Each row of a before or after table is a point. The points were changed in one or more steps. Then noise was added and the rows were shuffled. The steps act on columns, c1 being the first. Name the steps. A step turns or swaps two columns, mirrors them in a line or flattens them onto one, adds a multiple of one to another, or multiplies or shifts one. Angles are multiples of 10 degrees, from the lower column toward the higher: turns from -170 to 170, lines from 10 to 170 but not 90. Use the fewest steps. Two steps may share a column if one is a turn and the other turns, adds or multiplies; they go together, in the order done. Otherwise the lowest column goes first.

Before (8 x 2)
[[-43 -10]
 [ 28  29]
 [ 49  23]
 [ 24 -14]
 [ 36 -46]
 [-39 -19]
 [  9 -11]
 [ 19  37]]
After (8 x 2)
[[ 30  32]
 [ -6 -43]
 [-16 -38]
 [-49  31]
 [-38 -40]
 [-27   7]
 [ 38  24]
 [-10   7]]
Steps: turn c1 and c2 by -160 degrees

Before (13 x 3)
[[-22  -1  19]
 [-16  19  19]
 [-11 -95 -40]
 [-12  16  19]
 [-22  -7  23]
 [  6 -18  12]
 [ -1 -20 -31]
 [-21 -32   5]
 [ 39   1  18]
 [-22   5 -14]
 [-17 -22 -14]
 [-11  14  -2]
 [ 10  18  23]]
After (13 x 3)
[[-19   7 -64]
 [-26 -10 -27]
 [  1 -18 -37]
 [ 40   1 -34]
 [-32 -31 -45]
 [-11  20 -31]
 [-21  -1 -31]
 [ -7  14 -51]
 [ -9  16 -32]
 [ 15  18 -26]
 [ -7 -19 -80]
 [-41 -96 -89]
 [-25 -22 -65]]
Steps: add 0.3 times c2 to c1; shift c3 by -50

Before (14 x 6)
[[ 13   2   8 -12  44   9]
 [-10   5  31  15 -15 -10]
 [-12  13  -9  -2 -19  16]
 [ -1   8  24  23 -15   6]
 [  7  -6  23 -20  26  26]
 [ 18 -26   4   4  13  -1]
 [ 26  11  34  15 -12   4]
 [ 21 -11  14  -7 -19  -6]
 [ 23   3  18  -4 -20 -24]
 [-21 -16  34 -20  19 -18]
 [-29  11  25  19 -12 -17]
 [ 19   5 -12   3  -4  -1]
 [-95 -28  28 -15  -6  11]
 [ -8   0  22   3  45  -8]]
After (14 x 6)
[[ 27 -49 -24  31  12   1]
 [ -5  28  21  27 -28  -5]
 [ -1   9  -8  17 -30  34]
 [ 33  33  14  27 -22  -5]
 [  0  38   2 -10 -31 -20]
 [-13  16   6 -10 -13  12]
 [-13 -33  -8  13 -30  18]
 [-15   1 -15   7  34   1]
 [ 66 -86 -21  26 -17 -68]
 [ 11   3   1  22  31   1]
 [ 14  15  12  36 -23   1]
 [-21  34  10  36 -20  15]
 [-23 -15 -24  17  16 -15]
 [-11 -79   1   3   0  11]]
Steps: turn c1 and c6 by 140 degrees; multiply c2 by 3; mirror c3 and c4 in the line at 50 degrees; shift c5 by -10

Before (13 x 8)
[[ -8  -4   6   1  14   1  -5 -27]
 [-23  14   6   1 -11  11  -8  -5]
 [ 13  24  18   9   8  10  -8   2]
 [-16  17 -15 -66  15  -6 -22 -13]
 [-21  -3 -77   1  15 -48 -22   2]
 [-23  20   4  -5  10  22 -27   8]
 [  4  11 -29 -49  13  18  -6   3]
 [  3 -23  -6  11  -1 -10 -17  -4]
 [-11   5  15  12  -2   0  -3 -14]
 [  8  22  -1   1  -8  14 -35  -3]
 [ 19  17  -1   8 -14   8  -1   8]
 [ -7 -19   6   7  13  11  -6 -63]
 [-22  21  10   7  17   9 -34   3]]
After (13 x 8)
[[-52  30  12   8   8  16  27  25]
 [ 20  23  -2  -1  -7  27  18  29]
 [ 50  27  -3  10 -13  18   7   0]
 [-57  12   5  -3   9  46  20  13]
 [-55  -2 -77  -2  67 -98  15  18]
 [  8 -60 -32 -53  33  32   6   0]
 [  7  -4  -6  14   5 -18   7  12]
 [-59  15   5   1 -16  25   1   8]
 [ 29  39  18   4  -5  22   9   3]
 [-18  -6   1   6  13   4 -21  23]
 [-38 -82 -17 -66  22 -13   3  26]
 [-24  26  14  12 -15   1  -7   9]
 [-19 -13   3   5  10  24 -40  52]]
Steps: multiply c1 by 2.5; add 1.5 times c4 to c2; add -0.7 times c3 to c5; multiply c6 by 2; turn c7 and c8 by -130 degrees

Before (11 x 11)
[[  7  -6   0  -8 -13   7  -3   6   6 -55  14]
 [-11   0   6   9 -20  -6  -6   5  -4   4  13]
 [ 20 -11  -9 -14 -13  16 -10  28 -13   6 -32]
 [-13 -13  21   1  -8   4 -13  10  -7   8   6]
 [-20  -6  -6  -5  -3  -7 -12  26  -3  -1  14]
 [ -5   8  12   6   3  -4 -11   7  -8   4  -7]
 [-20   2   5  -1  -8  15 -13  -3   5  14   9]
 [-22  -5   6  11  -6  24  24   5   5  12  13]
 [-19  11  14 -15 -17   1  28  11  -3 -25  16]
 [-10  -3   8 -12  -9   2  35   1  34  -1  -3]
 [-12 -10   1  -8 -12  -5   7  -2  -5 -31  -5]]
After (11 x 11)
[[  1  12  -2  15 -54   1  28  18  -4 -26   3]
 [ -2  -3   2  12 -12   5  34  -1  32  -2  -4]
 [ -1 -14  -1  -2   3   4 -14  11  -6   7  -4]
 [  2   8  -1  -5   7  -4  -9  -5  -7   3 -11]
 [  1  -8  -2   5  -6  -7 -11  26  -2   0  -9]
 [  1   0   1  -8 -13  -7  -4  12  -5   4   6]
 [ -2 -11  -1   7 -61  -4   5  -4  -5 -31  -1]
 [  2   2  -1   1  14  14 -13   4   7  14  10]
 [  2  -5   0   6 -96   8  -2  13   6 -54   5]
 [ -3 -11   1  18  -5  16  -9  -7 -14   4 -38]
 [ -1  -4  -1 -11  13  24  24  14   4  14   5]]
Steps: multiply c1 by 0; multiply c3 by 0; multiply c4 by -1; add 1.5 times c10 to c5; turn c8 and c11 by -50 degrees

Before (13 x 12)
[[ 21   6 -10  -6   5  -4  45 -46  10 -49 -33 -37]
 [-54  18 -19 -25  41  11  27   4 -12 -12  34  -1]
 [ 39  26  10   4  24 -31 -12   6 -47  26  23  30]
 [ 36 -46  -7   8   0   1   9   6 -69 -42 -15 -60]
 [ 10   0   9   6 -14  19  17   7  20  26  22  -7]
 [-70  38 -26  58 -15 -22   8  -5 -43  32 -11  44]
 [ 11 -61 -34 -56   5   4  29   0 -32 -34   4 -10]
 [-26 -13   8 -28  61 -22   7 -36 -19  49  21 -11]
 [-14   5  27 -37   0   2  56   6 -10  14  -5 -16]
 [ 54 -18   1  23  27 -32  65   4  -7   1  44   8]
 [ 41  18  34  43 -45  36  56 -89 -38  20   5 -29]
 [ 51   2 -12 -18 -47 -61   9 -40 -80  21  22 -83]
 [-54  -6  26 -10  15 -28  -3 -31 -15 -15  20  20]]
After (13 x 12)
[[ 12   4 -34 -47   6   1  40   0 -34 -33 -60   8]
 [ 53  45   0 -18  28 -13  14   2  -8   1 -18  -7]
 [ 42   6  32  -3 -45  14   4 -88 -41  20  17  28]
 [-70 -11 -26  32 -16  -9 -25  -6 -44  34  38 -45]
 [ 39  24  10   9  24 -12  -6   7 -46  26  26 -30]
 [ 11  22  11  -5 -13   8   5   8  20  26   1   6]
 [-12  -6  26 -48   0  -1  42   6 -10  14   6  15]
 [ 35 -16  -7   2   0   0  -1   6 -69 -42 -47  59]
 [ 50  20 -12 -16 -45 -25  11 -40 -81  21   2  82]
 [-55  22  24  -3  15  -9   5 -32 -16 -14  -4 -18]
 [-53  36 -18 -30  43   5  24   5 -13 -12  18  -1]
 [-25  20  10 -19  62  -8  17 -39 -19  49 -11  11]
 [ 19 -33 -10 -25   6  -3  23 -47   9 -48   7  36]]
Steps: swap c2 and c11; flatten c4 and c7 onto the line at 140 degrees; multiply c6 by 0.4; multiply c12 by -1

Before (9 x 18)
[[-18   2  -1  -9   2  32 -19  -8  13  12 -10   9  23   5 -18   2  15   9]
 [ 15 -20   5  -9  24  -2 -10  16  12   9 -10 -14  20   6   7  35 -16  25]
 [  3  30  16  -8   6   6   6  15  -5  -9  10   2  -4   3 -34 -12   0 -11]
 [ 11  10   9  -9 -18 -10 -20 -15 -36  -5 -13  33  -1 -16 -15 -18  -7   7]
 [-14 -15  28  -3  -3   9 -21  16 -36   1 -12 -13  -6  12  18   6  -5   6]
 [-20   2  15 -13  -6  20  19 -21  11  12 -21  33 -16   6 -30  14  -7  22]
 [ 11  15 -13  -1  11   4  -4  10 -38 -11   1  34  11  10 -26   7  30 -28]
 [ 11 -11  -1 -23   2  21  -6  -1 -18 -10   6 -10   3  -6  11  -5 -14  17]
 [ 17  20   0   6 -19  11  20  14   4  -6  22   3 -21 -10 -11  28 -10 -24]]
After (9 x 18)
[[-20   1  15  17  -8  60  19 -36  17  11  26  -7 -20   6 -27  11  -3  21]
 [ 13 -14   2  21   1  61  -5   5 -14  -8 -20  16  14  -4   9 -10 -12  13]
 [ 18  19   0 -14 -22  32  23   8  13  -7 -27  -2 -44 -14 -10  24  -8 -25]
 [  2  31  19   6   1  18   8   9  10  -8 -21   9 -33   4 -32 -12   1 -11]
 [-18   7   2  13   1  90 -17 -15   3  10  10 -11  23   5 -16   1  15  11]
 [ 18 -20   2  12  26  -2 -12  20   3   9   9 -11  40   4   8  37 -16  26]
 [-13 -15  28   6  -4  26 -22  22 -15   1  17  34  11  16  19   6  -2   6]
 [ 11  17  -8   1  14  13  -3 -18  17 -10  -1  45  -6  10 -25   7  29 -28]
 [ 10   8   7  13 -19 -33 -21 -32   3  -5  18  36 -10 -17 -16 -16  -8   9]]
Steps: add -1 times c2 to c13; turn c4 and c11 by 160 degrees; multiply c11 by 1.6; multiply c6 by 3; turn c8 and c12 by 40 degrees; turn c9 and c12 by -70 degrees

Before (10 x 24)
[[ -2  10 -12   9   0   4   2  19  15  26 -27  -5  11  12  -5  14 -24  -6
  -16  13  -5   7 -15  13]
 [ -2   6  -7  15 -13 -51   2  -1  19  -4 -30  -9   9   9   1  15  17  -8
    3   9 -21   9  -7  -1]
 [ -6 -16  -4 -11  -8   2  -6  23   6  -9  33   0   0   2  17   8  31  -4
  -20 -33  51 -10 -31  18]
 [ -6   3  -7  -6 -10  15   4   0  13  -8 -18   5  10  10 -12  16  41   3
  -21  -2  -7   4 -15  17]
 [-21 -17  -3  -2  29   2   0  11  11   9  -7 -14  11  -7  52 -14  -8  -4
   15  -1 -21  -8 -33 -19]
 [ -3   8 -27  -4 -20   9  -3  16  20  -6 -19  -8   8  -1  -7  14 -17   4
    3   9   1 -12  -8   7]
 [-36  13  -9  -6  -2   3 -40  -4   5   7   3   9   8  -5 -13  17  -7  19
    0   1   5 -17 -14  19]
 [ -6   9  -3   0  -7   7  -5   1 -15  -9 -24  -2   3  17 -15   7  21  24
  -12   5  18 -13 -17  10]
 [-10   7 -15  -5   9 -20 -25  15 -21  -1 -27  27  -3  -1  -8  16  -1  48
   16  -4 -19  -7  58 -55]
 [ -2 -25 -12  -8 -16  12   6  20   8  -7 -21 -14   2   4  -7  10 -21   1
  -24   1 -22   4 -29  13]]
After (10 x 24)
[[-11   8 -15  -5  11 -21 -28  13   7  -1 -29  26  -2  -2  -9  19  -2  97
   17  -4  38  -7 -50 -53]
 [-20 -16  -2   0  29   0   1  12  -9   9  -6 -15   8  -8  49 -14 -11  -9
   14  -2   8 -10  40 -20]
 [  0   7  -7  12 -13 -52   2   0  10  -3 -29  -9   8   8   4  17  18 -16
    3   6  17  12  22  -3]
 [ -6   8  -2   1  -8   8  -6   1 -19  -9 -22  -2   4  17 -13   6  19  47
  -11   5 -24 -14   1  11]
 [ -3   9 -13   2  -1   4   0  19   4  28 -27  -5  12  12  -6  16 -25 -10
  -14  14   0   3  23  13]
 [-36  14  -9  -7  -2   1 -40  -4  -3   5   2  10  11  -4 -14  17  -7  39
    0   2  -8 -18  10  19]
 [ -5   2  -9  -3 -10  15   4   0   2  -7 -19   7  10  10 -10  12  40   5
  -23  -1   0   4  21  16]
 [ -4   7 -26  -2 -20   7  -3  15  15  -4 -19  -8   4   1  -6  13 -14   8
    5   9  -4 -14  14   7]
 [  1 -28 -11  -5 -19  12   8  24 -13  -8 -22 -13   4   6  -7   8 -21   3
  -25   2  11   3  35  14]
 [ -6 -15  -6  -7  -5   3  -6  23  -2 -11  34   2   0   4  17   8  31  -4
  -20 -32 -59 -11  13  18]]
Steps: multiply c4 by 0.7; turn c21 and c23 by -160 degrees; turn c9 and c23 by 30 degrees; multiply c18 by 2
